Rows are points. Each copy is the shape, with its points in the same order, turned, moved and blurred by noise. Some copies are also mirrored. Which?
(in the rows, 128 means zero)

Shape (7 x 3):
[[125 135   7]
 [136  84 144]
 [145 135 142]
 [134 129 151]
 [106  98 122]
 [ 62 131 133]
 [144 127 117]]
Copy 1 (7 x 3):
[[ 31 103 174]
 [166  67 124]
 [156 119 128]
 [161 109 114]
 [129  74 106]
 [116 100  62]
 [139 107 140]]
Copy 1 is: mirrored
Copy 2 (7 x 3):
[[ 76 218  28]
 [164 121 104]
 [140 152 140]
 [139 139 132]
 [131 120  85]
 [ 77  92 101]
 [138 160 109]]
Copy 2 is: only turned

Shape, 10 rows:
[[171 125 122  62]
 [ 78 155 158 142]
 [125  70 153 104]
 [195  73 207 110]
 [ 89 124 101 107]
 [111 142 183 181]
 [103 124 111 135]
 [169 149  72 118]
 [181 118 107 113]
 [ 81 171 167 138]]
Copy 1, 10 rows:
[[146 130  91  80]
 [ 96 194 131 157]
 [113 155 141  68]
 [196 158 189  60]
 [ 82 145 100 127]
 [112 176 182 176]
 [ 77 140 122 135]
 [135  72 106 147]
 [153  99 129 109]
 [100 199 133 174]]
Copy 1 is: only turned
Copy 2, 10 rows:
[[167 178 159 111]
 [ 93  96 106 176]
 [ 81 154 178 124]
 [122 120 249 127]
 [ 96 151  99 126]
 [ 95  49 145 162]
 [ 91 119 108 123]
 [164 133 104  76]
 [151 137 154  80]
 [111 100 112 188]]
Copy 2 is: only turned
Copy 3:
[[172 100 125  81]
 [ 52 116 127 143]
 [138  46 125 143]
 [163  36 205 123]
 [110 109  74 129]
 [ 66 111 177 179]
 [107 112  96 156]
 [172 152 105 135]
 [175 119 138 136]
 [ 54 124 135 135]]
Copy 3 is: only turned

Shape, 10 rows:
[[ 70 116 169 122 148  77]
 [176 136 128 199 107 180]
 [132 194 123 153  98 158]
 [143 136 105  81 146 185]
 [137 152  80 115 139 158]
 [171 132 177 109  62 171]
 [ 69 196  82  77 160 120]
 [179 166  57 161  85 150]
 [144 127  70  82  56  93]
 [158 124 151 113 174  77]]
Copy 1 (10 x 6):
[[ 82 153 185  79 150 120]
 [214  94 142 159  95 131]
 [181 167 148 172 106 103]
 [107 114 104 197 133 107]
 [132 144 113 193 140 138]
 [176 102 102 130 122  41]
 [ 75 214 149 190 152 128]
 [215 155  93 182 136 150]
 [151 182  53 118 184 117]
 [123 112 176 129 205 123]]
Copy 1 is: mirrored
Copy 2, 10 rows:
[[148 132 203 132 184  76]
 [127 148 112 184 106 210]
 [ 76 180  96 151 131 165]
 [ 80 120 166  93  94 179]
 [ 72 120 144 127  93 150]
 [165 182 114  92 110 184]
 [ 22 139 161 101 142  87]
 [ 80 138  70 162  63 160]
 [119 133  95 101  57  82]
 [138  76 136 113 178 130]]
Copy 2 is: only turned

Shape:
[[125 104 122 171 148 141 155  60]
 [102  75 105 105 137 124 136  88]
 [111 142 149  87 127 148  98  92]
 [102 125 126  55 151 160 124  89]
 [ 66 102 153 120  95 180  75 116]
 [171 156 139 122 101  96 190 172]
 [116  90 119 124  75 125 173 164]
 [ 75  95 116 145 155  99 139 109]
 [205  48 110 160 197 103 147 141]
 [181 121 127 152 120  52 168  77]
 [176 150  66 161 108 152 109 132]]
Copy 1, 11 rows:
[[109 100  78 141 123 162 170 124]
 [109 125 113 132 124 105 188 149]
 [ 83 111 175 143 106 124 127 153]
 [107 107 168 156  89 108 157 183]
 [ 73  88 164 132 130  66 123 102]
 [175 188 168 167 150 186 133 113]
 [151 164 149 163 165 108 154  92]
 [133 118 108  91 148 120 159 149]
 [148 176 111  88  85 187 235  80]
 [103 189  97 138 158 220 166 147]
 [126 181 104 151  66 145  98  88]]
Copy 1 is: only turned
Copy 2:
[[ 93 182 117 104  88 156  82 115]
 [122 139 114 129  65 104 101 150]
 [146 134  87 163 119 147 142 136]
 [166 151 103 182  86 124 138 135]
 [116 109  74 105  83 155 195 148]
 [ 99 153 178 138 183  73 127  97]
 [ 76 125 157 112 112  62 150 127]
 [132 132 157  99  83 142  98 160]
 [163 176 137  54 110  69  48  74]
 [ 82 154 133 117 167 101  33 131]
 [ 95  98 123 124 124 126 101  32]]
Copy 2 is: mirrored
Copy 3:
[[122  97  93 109 129 132  85 217]
 [ 88 108 102  55 108 106  91 168]
 [125 125 114  61 152 149  95 114]
 [127 135 109  20 146 122 115 131]
 [ 85 102  57  87 163 137  86  88]
 [170 132 148 137  32 135 122 133]
 [110  97  89 110  43 108 107 118]
 [ 75 152  95  99 113  93  82 179]
 [105  73 190 137 107  47 128 203]
 [133 115 177 114  65 149  54 206]
 [ 94  86 139 134 105 182 164 157]]
Copy 3 is: only turned
Copy 4:
[[136  73 161 149 126 144  83 121]
 [ 94  74 135 135 102 131 148 112]
 [100 144  89 129  82 154 116  90]
 [ 78 103  97 103  93 166 138  70]
 [ 73 148 100 110  62 107 101 152]
 [150 170 121 152 208 131 164  99]
 [ 92 129 126 143 174  85 160 138]
 [142  75 120 129 109 133 147 155]
 [153 110 249 126 140 170 177 118]
 [174 108 154 218 151 153 139  93]
 [166 156 174 120 121  77 107  66]]
Copy 4 is: mirrored
